Rows are points. Each copy is the shape, with its points in the same order, turned, moved and blurred by noise. Some copies are also mirrored. Which?
In the rows, zero is written as 128.

Shape, 8 rows:
[[109 199]
 [108 104]
 [153 173]
 [186  56]
 [153 172]
 [117  73]
 [149 146]
 [110  95]]
Copy 1 (8 x 2):
[[164 176]
 [ 79 156]
 [154 131]
 [ 49  67]
 [152 131]
 [ 48 138]
 [126 128]
 [ 69 152]]
Copy 1 is: only turned
Copy 2 (8 x 2):
[[ 56  96]
 [150  95]
 [ 79 138]
 [196 190]
 [ 82 144]
 [181 112]
 [109 143]
 [166 108]]
Copy 2 is: only turned
Copy 3 (8 x 2):
[[103 185]
 [188 150]
 [105 141]
 [184  55]
 [106 142]
 [203 123]
 [122 128]
 [190 138]]
Copy 3 is: mirrored
Copy 4 (8 x 2):
[[ 50 115]
 [145  96]
 [ 85 150]
 [206 165]
 [ 93 148]
 [180  99]
 [113 144]
 [152  96]]
Copy 4 is: only turned

Shape, 10 rows:
[[130 178 141 125]
 [109 170  84 124]
 [ 92  66 190 163]
 [165 133 107 192]
 [186 172 144  84]
 [163 153 139 116]
 [ 39  79  93  75]
 [141 191 124 155]
 [107 104 128 151]
 [140 129  55 126]]
Copy 1:
[[155 127  76 167]
 [146 137 112 211]
 [ 78 222  87 106]
 [ 67 118  73 185]
 [167  82 111 127]
 [135 113 100 141]
 [138 227 186 176]
 [144 116  66 190]
 [ 94 171 102 151]
 [ 96 120 148 212]]
Copy 1 is: mirrored
Copy 2 (10 x 4):
[[114 168 168 182]
 [ 86 159 186 134]
 [223 102 139 140]
 [163 215 167 115]
 [ 94 194 105 190]
 [115 184 129 167]
 [107  47 155  88]
 [120 198 188 171]
 [163 134 160 122]
 [ 91 175 159  82]]
Copy 2 is: mirrored
Copy 3 (10 x 4):
[[123 107 113 164]
 [118 103  70 116]
 [146 230 160 141]
 [207 128  93 137]
 [129  58 160 150]
 [147  95 143 147]
 [ 66 179 114  40]
 [145  97  87 169]
 [147 171 122 113]
 [160 101  92  69]]
Copy 3 is: mirrored
Copy 4:
[[134  90 136 103]
 [160 115 176 125]
 [137 175  42 130]
 [ 95 172 155  90]
 [ 76  56 142 133]
 [ 96  98 130 127]
 [212 142 114 216]
 [126 105 157  76]
 [140 161 112 132]
 [129 151 192 155]]
Copy 4 is: only turned

Shape (12 x 6):
[[102 168 107 126 155 154]
 [152  72  90 161 171 162]
 [124  69  53 108  92  79]
 [134 130 146 155 176  74]
 [144 164  55  63 155 173]
 [ 79 153  37  66 190 156]
 [ 97 141 115 174 198 102]
 [161  72 143 131 143 166]
 [180 149  81  70 166 101]
 [145 172  96 155  98 142]
 [157 165 126 108  99  83]
 [133 126 140  78 144 147]]
Copy 1:
[[148 154 141 160  73 126]
 [186 162 130 103 130 197]
 [136  62 107 165 169 188]
 [121 151 215 151 135 166]
 [217  96 125 159  61 114]
 [220 132 112 222  82 126]
 [134 189 183 179 108 182]
 [168 151 141  73 150 143]
 [199  71 194 155 105 141]
 [112 107 138 120  55 154]
 [106  70 183 138 104 127]
 [164 127 152 129 126  94]]
Copy 1 is: only turned
Copy 2, 12 rows:
[[111 143 184 160 120 159]
 [167 126 168  69  82 165]
 [ 52 118 102  60  87 203]
 [108  62 146 124  83 113]
 [ 87 220 185 127  82 149]
 [ 47 179 232 127  80 187]
 [119  67 202 152  95 147]
 [164 133 146  60 120 136]
 [ 67 170 142 109  43 104]
 [123 157 107 172 103 164]
 [ 70 132  86 148 110 103]
 [ 95 162 161 100 132 105]]
Copy 2 is: mirrored
